Rows are points. A path goes straight from each point to the next, and from the last back to the first. The post is the endless flat space through its rows: a point in 2 columns, a line in 3, a plane in 4, and so on, so that a path can go around it. How many times does the path go around the post? Going back the other way cancels.

Post:
[[ 11  25  20]
 [ -8 -34 -21]]
Path:
[[  3 -70 -21]
 [ 14 -17 -44]
 [ 53 105  56]
 [  7 -61 -13]
 [ 25  -7  54]
 [ 27 -21 -13]
 [-24 -33 -74]
 [-19 -27 -28]
 [-43 -66 -16]
 [ 17  28  40]
 [ -2  -9  31]
 [ 21 -42  13]
 [ 42  51  20]
 [ 22  24 -26]
 [-14  41 -17]
 [ 14  64  46]
 [-14 -48 -17]
 [ 25  33  34]
 [ 39  -6  27]
 [ 36  50   7]
 [  2  22  -6]
 [-12   5   7]
 [ -5 -58  22]
 [  7 -18   1]
 [  7 -11 -18]
 [ -4  27 -16]
 [-13  27  19]
 [-18 -26  33]]
Times around: 4

Post (7 x 8):
[[ 16 -10 -26  36 -20  14 -23  -1]
 [ -5  15  15  25 -15  13   8  38]
 [-27 -37 -23   1  -7  42 -52  19]
 [-20 -16 -37  30   2   4   4  21]
 [  0  -2 -16  48 -44 -85   8 -14]
 [-20  31   3  17  -1 -21   4  -6]
 [ 13 -45 -31 -22  29   9 -87   6]]
Path (28 x 8):
[[  13  -30   17   -1  -12   40  -72   56]
 [  56   13    5  -10  -11  -22  -55   20]
 [  63   -2  -37   26   31  -76   26   13]
 [  32    4   49   19  -47  -21  -33   -9]
 [  -8  -20  -25   60  -63   -1  -59  -61]
 [ -88    2   20    7    4  -16    5   25]
 [ -47   30  -23   45   10  -25   14   32]
 [  -9   31  -41    9  -33   12  -20    8]
 [  46   20  -30   24  -47  -43  -15  -37]
 [ -31  -14   -7  -35   -5   20  -23    4]
 [ -56  -72  -38    1   -1   47  -33   41]
 [  17  -52   -2   45  -32   21  -76   17]
 [  19   46    5   41  -11    3  -22   -6]
 [  79  -11  -72    5  -18  -10 -101  -39]
 [  22   10   -3   -1   17  -22    3   25]
 [ -66  -54  -84   43   23   33   15   -4]
 [   3  -34  -25   50  -39   12  -46   -7]
 [ -82  -10  -57   32    6    6   -7    5]
 [ -65  -13  -51   14  -13   -7   -6   -2]
 [  11   11   18  -16  -22  -17  -52  -20]
 [   7   -7    6  -29   36  -51  -49  -35]
 [ -10   -8    6   24    3   52  -39    3]
 [  43   45   13   34   -1   44  -58   10]
 [  17  -11  -23   -9  -18   25  -68   35]
 [ -13  -29  -44   -1  -20  -52   -6  -22]
 [  -8  -33  -61   24  -13    0    5  -41]
 [  12   -5   14   19    1  -32   14    4]
 [  32  -24   -4   55  -22    4  -13   21]]
Times around: 5
